Each wall is flat, endless, passes through zero and stands at right angles to its row. A trip goes straight from one point to another. List the walls that it crosses, first one first.
In the rows, zero is written as 128.

Walls:
(1): [115 146]
(2): [139 102]
(3): [165 116]
(4): [155 136]
(5): [ 80 104]
(6): [158 129]
(7): [150 169]
Trips:
[ 80 160] to [ 99 174] -> none
[102  66] to [166 127] -> 3, 6, 4, 5, 7
[148 131] to [149 163] -> 2, 1
[ 99 146] to [ 58 139] -> 7
[144 117] to [114 133] -> 5, 4, 6, 3, 1, 2

Walls:
(1): [140 162 156  90 104 194 121 150]
(2): [142 129 128  70 107 116  92 135]
(3): [109 132  87 141 118 136 104  68]
(4): [120  89 123 108  89 143 112  97]
(5): [ 91 127 188 105 147 153 108 164]
Trips:
[117  70 117 180 140 136 149 142] to [145 108 135 143 147 189 150 155] -> 4, 5, 1
[147  97 157 144 142 175 135  92] to [120 130 141 105  69 140 105 120] -> 2
[164 163 145 120 104 133 115 113] to [106 123 157 107 172 107 100  91] -> 5, 1
[158 138  92  56 116 154 158  74] to [178 109 120 115 101 143 131 107] -> none
[105 145  78 151 130 123  57 158] to [139 131 117 194  93 115 126  94] -> 2, 4
[153 115 147 162 115 154 128 126] to [178 125 113 126 125 125 142 123] -> 4, 2, 1
[117 121 106 119 107 103 131 136] to [203 124 106 193 112  91 103 144] -> 4, 2, 3

Walls:
(1): [141 139 113 160 104 153  62  92 129 154 125  95]
(2): [130 151 130  93 124 158 161 127  35 128 149 120]
(3): [121 146 152 155  78 122 148 154 124 134 201 106]
(4): [139  99 140 158 102 103 113 123 104 164 138 139]
(5): [128  91 122 110 134 107 172  96 144 163 125 142]
(6): [ 98 143 121 176 139 102  88 108  62 168 114 131]
(7): [149 116 149 118 125 107 110 111 130 115  98 119]
(8): [ 54  33  73 152 159 152 121 154 130  94 121 103]
Trips:
[144 101 100 192 127 180  90 131 128  89 105 139] to [161 113 140  99  93 159  89  93 109 104 150 123] -> 6, 2, 8, 3
[129 143  75 119  95 136 108  75 146 132 109 115] to [129 131 101 186 114 136 178  12 140 159 149 138] -> 4, 7, 3

Walls:
(1): [201 158 140 133 148 126 130  84 123 147 146 117 141 198 153 121 103 128
 151 180 143 144 141  75]
(2): [118 129 163 134 142 141 121 124 124 145 107 120 115  62 118 179 124 165
 139 150 154 146 118 159]
(3): [100 141 177 167 192 118 122 129 125 167 130 143 156 137 105 167 154 138
 145 157 126 129 140 172]
(4): [142 120 145 117 138 153 121  90 155 103 128 147 162 198 110 105 120 125
 131 142 152 114  98 117]
(5): [127 111 158  94 163 122 141 172 128 173 100 114  88 134  88 103 156  91
 111 113 127 142 121 142]
(6): [136  86 109  95 146 121  88 177 137 125  65  94 165  88 164 142 134 156
 135  98 158 164 164 165]
(7): [122 147 122 160 107 105 133 147 138 140 138 171 110 128 126 202 105  94
 152 140 136 163 121 133]
(8): [110 144  85 100 150 175 113 167 109 197 160 110 126  96 133 113  80 171
 134 117 111 148 142 130]
(9): [124 144 111 138 116  91 139 159 121 131 157 145 137 162 113 154 185 138
 138 120 144 135 139 142]
Trips:
[139 110  97 127 135 145 126 154  98 149 157 127 173 111 131 127  98 153
 117 127 139 137 153  84] to [ 89 100 110 107 105 137  87 134  72 170 126 138  95  64 102 122 140 152
 106 136 137 106 114 143] -> 2, 1, 5
[178 157 107 173 139  84 118 143 119 134 119 120 107 124 114 112 136  99
 126 117  87 129 145 104] to [148 141  96 122 110 163 107 145 156  77 125 151 140 151 125 155 129 164
 147  89 171 145 121 103] -> 5, 6, 4
[135 142 115 146  90  81 145 152 118 105 154 134 111  78  98 174 101 148
 142  85 123 140 142 126] to [120 153 157 113 154 151 132 158 116 114 162 190  91 104 122 127 142 127
 110 152 109 156 143 113] -> 6, 3, 5
[144 134 143 148 131 137 116 147 136 121 125 122 164 131  98 163 128 121
 151 112 118 126 159 153] to [158 147 169 123  96 179 134  94 169 114 174 116 123 135 134 249 134 134
 120 101 111 106 139 125] -> 4, 1, 6
[ 74 114 114 123 150 116 125 115 163 141 122 117 129 110 133 111  89 134
 155 136 160  39 119 147] to [ 90 105 116 133  85 105  96 159 147 136 160 153 191 126 121 167 161 106
 169 113 129 141 117 137] -> 7, 9, 8, 4, 2
